Each row of a before or after table is a point. One or more steps were done to the points. Then noise was added and the rows were shuffled. The steps act on how far a point lies along the listed directions, d1 being the first. What was done? A step turns or swaps two directions, mirrors them in a line or flattens them onto one, adds a multiple of one to another, or multiplies one. Angles are multiples of 10 degrees, from the lower direction toward the higher: turns from -170 to 170, lines from 10 to 170 but not 90. Use the fewest steps. Two steps may share a direction if one is a turn and the other turns, adds or multiplies; they go together, in the order done. Otherwise the lowest direction goes first.

Directions:
(1): [-12  38]
(2): [38 12]
Before, 10 rows:
[[ 19  15]
 [-55 -41]
 [-16  31]
 [ 28  47]
 [-10  35]
 [ -7  34]
 [ 31 -25]
 [-23  16]
 [  2 -38]
 [ 21   9]]
After:
[[-24  11]
 [ 19  12]
 [-17  32]
 [-13  31]
 [-47 -52]
 [ 10 -36]
 [ 35 -18]
 [-22  28]
 [ 18  50]
 [ 16  17]]
Steps: turn d1 and d2 by -10 degrees

Directions:
(1): [ 0 -9 49]
(2): [12 47  9]
(3): [-48  12   3]
Before, 14 rows:
[[-10 -12   5]
 [-17  18  16]
 [  1 -21  13]
 [  2 -22   1]
 [ -8   5  13]
 [-15  12   3]
 [ -5  -5 -60]
 [-19 -17   9]
 [-21 -12 -20]
 [-14  21 -24]
 [-19  16   0]
 [  3   5  18]
 [ 26  -8   7]
 [-19 -11  18]]
After, 14 rows:
[[-26  -3   0]
 [ -9 -16  -2]
 [ -7  23   3]
 [  4   6   3]
 [ -7  17   6]
 [ -2  20   3]
 [-11 -10  -2]
 [ 19 -18  -4]
 [-16  -4   1]
 [-24  -3  -1]
 [ -5  27   6]
 [ -3  11   2]
 [-21   3   3]
 [-10 -17  -5]]
Steps: multiply d1 by 0; turn d2 and d3 by -30 degrees

Directions:
(1): [-12  14  21  12  36 -51]
(2): [-5 43 10 29 22 39]
(3): [ 19 -28  32 -25  39  23]
Before:
[[ 14  -9  16 -18  15  18]
 [  4 -26   5 -13 -12   3]
 [ 18 -14  20  -8  25  -6]
 [  4   3  -1   0   5  24]
 [ 11 -25  17 -18  -6   2]
 [-11 -12 -24  -2 -43 -36]
 [ 15  -4  13  -5  25  28]
 [ -2 -14 -34  -3 -38 -25]
 [ -4 -16 -11 -18   8 -60]
 [  4 -16  14  -6  13 -34]]
After:
[[ -5  13 -17   4 -24 -18]
 [ -6  13  -9  10  -4   2]
 [ -1 -11   0  -5 -25 -21]
 [ 18 -37  14 -27  25   2]
 [ -3 -17   2  -5 -15 -15]
 [ 14 -41  26 -30  23   3]
 [ 11 -34  -7 -34   8 -18]
 [  5 -18  -4  -7 -13 -18]
 [ -5  20 -23  18 -19 -11]
 [  4   1 -17   7 -23 -22]]
Steps: multiply d1 by 0; mirror d2 and d3 in the line at 170 degrees

Directions:
(1): [ 22  21  40   0  24  53  -5 -15]
(2): [ 20  29 -40  13  42  -1 -17  32]
(3): [ 23  42  10  33 -19 -24  40 -10]
(4): [-24  20  -8  28  -2  -8 -45 -47]
(5): [ 60 -14 -23 -20 -18  -3 -16 -29]
Before, 14 rows:
[[ 14   7 -17   9  15 -10  -5  12]
 [ 24  25 -11  21   8  10   3  10]
 [ -2 -41   9 -19 -18   6 -20 -18]
 [ 10 -13  -6 -18  -8  -5  -5 -18]
 [-12 -13   5 -24 -23 -18  -3 -26]
 [-21 -16  25 -17  -9  23  11 -30]
 [ 10 -18  24   3 -19  16  18 -24]
 [-15 -45 -18 -13 -43 -39  18  -2]
 [-10 -20   5 -15 -36 -40  30  17]
 [  9  -5 -12   2 -14  -3 -19 -23]
 [ 25  35   1  -1  20   1  22  35]
 [ 11 -24  -9 -19 -24 -23  25  -6]
 [-20 -17 -11  10 -38 -24  28  18]
 [ -2  -7 -17  -5 -38 -60  39  -5]]
After (14 x 8):
[[-42 -15 -29  11  -2 -39  18  41]
 [ -8  12 -20  16  12  -2 -17   3]
 [-20  12  13  26  20  17  17  16]
 [ 27  -7 -10  -2  -5 -12  -4  -8]
 [-41   7  16  -1  23  23  10   2]
 [-10   8 -15  -1  23  -5  -5  12]
 [-20  13 -25  11 -11 -59  39  23]
 [-33  -9  -4   8  28   8 -21  27]
 [-37  14  -6  -2  15 -17  -5  13]
 [ 39  11  -4   9 -14  10   4 -11]
 [-27  -5  -2  -3 -14 -40  29  39]
 [ 51   9  12 -22 -17  -1  23  -3]
 [-14   3 -21   1  14 -22  24  33]
 [-24 -12 -13  13 -31 -23  27  26]]
Steps: swap d2 and d5

Directions:
(1): [ -5  32  12   2   8  56  48  11 -13  -2 -12]
(2): [  3  36  22 -40 -20 -19 -17  43 -27   4   6]
(3): [  9  -7 -13 -14  23 -22  25 -12 -31  60 -16]
(4): [ 41   7 -43 -32  11  31 -14   3  18   9  30]
Before:
[[ -9 -22  -5  28   8   8  25 -30   7 -14   2]
 [ 11 -22 -20   8  20  -5  27 -35  -8  37   1]
 [-25  21  42   5 -11 -19  19  30 -40  15 -28]
 [ -8 -18 -13  31   6  15   2 -13  33 -21   0]
 [ 13 -41 -29   6  22  -5  17 -26  -8  60 -15]
 [ -4   3   6   6  -2  10  19   9   1  -8   5]
 [-14 -10   4  24  23  27  38 -34  -8  30 -33]
 [ 27   3 -15 -27  18  13  -4   2  -6  36  14]
 [ 13 -17 -29  11  12  34  10 -36  21  -6   3]
 [  5   6  -9 -30 -11 -13 -29  32  13   8   9]
 [-22  20  20  16 -22   2 -14   7  20 -48   3]]
After (11 x 11):
[[ -4  11  16 -11 -21 -16 -18  15  -4 -32  22]
 [ 16  30   3 -27 -23  21 -18  18   3 -28  15]
 [ -3  -9   6   5 -23  -2 -59  -1  32 -40  14]
 [ -7  -1 -12   0  17  22  35   3   2  30 -19]
 [-13 -47 -12  35   8 -44 -17 -26  11  17 -12]
 [ -4  22   6 -21  -5 -48  -2   7 -27  34 -11]
 [ -1   2  10  17 -19  26 -10  -3  23 -49  24]
 [-10 -10   8  28 -19  45 -13  10  38 -50   7]
 [ 13  -5 -11   6  15  48   7  -8  20  -3  14]
 [ -4  24  13 -17 -14 -10 -14  41  -4 -11   5]
 [  6  -6  -8  -5  -3 -17  -5   8   4   5  16]]
Steps: mirror d1 and d4 in the line at 70 degrees; turn d2 and d3 by 130 degrees

Directions:
(1): [-20  38  -3   2  -1 -40  16 -52  31 -29   4  16]
(2): [ -5  37 -11 -56   3  17 -19  -2  -1  39  28  31]
(3): [-11  20 -11  21  25 -24  39  41 -34   4  -3  43]
(4): [-13 -10  19  26  -7 -30   8  -6  -6  44  60 -24]
(5): [-37  -7 -52  14  18  17  13  11  47  26 -10 -16]
(6): [  5  40  22  22  -9  41  34 -27 -15  31 -28 -17]
Before (14 x 12):
[[  7  13  51  22 -10  -6   8 -12 -29  33  40 -16]
 [ 10  26  30  29 -19  17  29 -33 -10  31   4 -30]
 [-12 -10  15  27  -1 -19   6   4   4 -12  -4   1]
 [  2   2  -5 -19   0 -11   4  20 -11  -6  -7   3]
 [ -9   4   0  22  -1  -3  13   6 -17  10 -14  -6]
 [ 12 -10   1   2  -6   0   1  12 -15 -17 -13   9]
 [ 13  -8  26   3 -14  18  -1 -27 -11  -4 -19 -22]
 [-20  -7   1   8  10 -15  11  -4  20   3  16  -8]
 [  4   7  26  -7 -21  28 -16 -34   1 -10 -25  -9]
 [  3  -1   0  10   7 -24   5  18   2 -20  -9   8]
 [ -1  17  35  35 -20 -12   2 -44  -7  31  25 -32]
 [ -3   7  19  28  -4  -1   5 -10 -13  30  23 -13]
 [ -7  12   5   4   2 -11   2 -24  -2 -15  -2   0]
 [ 20  -3  26  -3 -14  28  -6 -25 -12   5 -11 -39]]
After (14 x 12):
[[ 12  53  42  51 -25  52  58 -53 -17  51 -26 -47]
 [-11 -25  13  43  -1 -23  10   7   8 -31 -19  -7]
 [ -1  32  35  48 -21  16  20 -54  -5  35  -7 -42]
 [-10 -10   7   3   9 -19   6   0  11 -17   7   0]
 [  4 -22  -6  14  -4  -6   4  14  -5 -15  -9  -2]
 [ -7  14  -3   1   5   2   4 -23   4 -27 -25   2]
 [ -4  -3 -13 -22   1 -16  -1  23  -4  -2   2   3]
 [ -7  24  39  34  -8  17  24 -21 -12  61  32 -33]
 [  2 -18  -8  16  10 -31   2  25  11 -37 -16   4]
 [  8  -6  28  26 -15  30  16 -36  -7   6 -32 -40]
 [ -5  16  23  37  -6  10  16 -17 -14  41  17 -21]
 [  1  19  26   1 -21  47  -3 -42   4   1 -41 -18]
 [ -8   6   9  38  -4   0  24   0 -22  11 -21 -17]
 [ 15   6  33  20 -17  40  13 -37 -12  25 -15 -58]]
Steps: add -1 times d1 to d4; multiply d2 by 2; flatten d3 and d5 onto the line at 10 degrees; multiply d6 by 2

Directions:
(1): [-39 -20 -51   5  -9  -4  30  22 -10  13  -7  13 -30  52  11  27 -25   0]
(2): [  8 -42 -38 -16  49 -10   3 -60 -11   8   1  21  24 -16  26  -2  -4   6]
(3): [ 39  53 -23  30  13 -17  29  15 -31 -25  14  12  13 -12  24  -1 -34 -19]
(4): [ 44 -26  15  20  22  27   3  23  40  40 -28  24   5  12  -3  -8 -26 -36]
Before (13 x 18):
[[-42   0 -20 -10 -43 -11  -3   8  -6 -10  10 -20 -22  16 -16  19  22  15]
 [-36   7  -4 -11 -21 -15  -5   0 -23  -8  13 -17 -12  11   3   8  12  30]
 [  2  33 -37  12  -6 -20  17   7 -25 -22  19  -3  -5   2  -4   7 -30  -1]
 [  3  -9  10  23  -9  14   8  47  21  27 -19   2 -22  27  -5   6 -24 -21]
 [-11 -41  -6   9   5  13   9   5  26  27 -11  15  -9  30 -12   1 -15 -12]
 [-19 -14 -10  -7 -12   9  -1  13   6  13   0   1 -17  19  -2   9 -11  -2]
 [ 24 -34  33   2  26  20  -9  -9  39  28 -10  26  10 -12  -1 -10   7 -21]
 [-26  18  14  -4 -30   0 -16  10 -20 -15  17 -20  -5  -1  -9   6  21  15]
 [-48   7 -12  -8 -36  -8  -1   3 -10 -10   9 -16 -22  18 -13  23  18  13]
 [-28 -18 -31 -14  -7 -14   2  -9  -7 -11  -1   0 -13   7  -1   9  12  20]
 [-30 -22 -15   3  -1 -11  -4 -15  -5  -2   4  -7  -9  12   4   1  15  12]
 [-14   5  -1  -9  -3 -14 -16 -40 -11 -14  23 -11  16 -30   5  -4  25  15]
 [ -2   5  -4 -24 -12  -1   0 -20 -26 -23   9 -21   3 -23   4  -9   6  19]]
After, 13 rows:
[[-32  26 -42  17 -18 -25  30  28 -40 -18  13  -7 -25  24  19  24 -25   7]
 [ 32 -17  39   4  12  17 -28 -23  39  23  -5   2  26 -31 -10 -21  16 -16]
 [-27  -2 -60  14   7 -22  37  -4 -30 -11  16  17  -8  29  15  15 -31   1]
 [ 30 -21  30 -15  -2  28 -11  -3  20  14 -16 -10   4 -18 -12 -22   0  -6]
 [  9 -12 -33  26 -15   8  25  46  21  26 -16  16 -21  41  -3  17 -31 -34]
 [  7 -17   2  15  -1  12   6  35  17  35 -16  11 -12  33   2   3 -24 -11]
 [ -1  -9 -22  26 -10  12  23  41  18  27 -18  19 -21  45  -3  24 -30 -35]
 [ -3 -29 -23  22  14   0  11   5  10  18 -10  13  -8  26  12   2 -14 -13]
 [-18  -2 -40   4  -4  -1  21  18 -12   8   6  12 -20  30  15  18 -34  -8]
 [ -4 -37 -37   5   6   2  17  17  17  18 -20  22 -19  30   1  12 -20  -9]
 [ 25   8  27  21  -7  24  -9  35  13  16  -6   4   4   5  -8  -3  -8 -24]
 [ 18  23  10  -4  28 -21  -2 -46 -23 -33  30   9  31 -53  20 -11  20   6]
 [-42 -21 -13  -9 -31   6  -4  20  17  13  -4 -13 -34  34 -35  12  -6   9]]
Steps: multiply d1 by 2; turn d3 and d4 by -150 degrees; turn d2 and d3 by -30 degrees
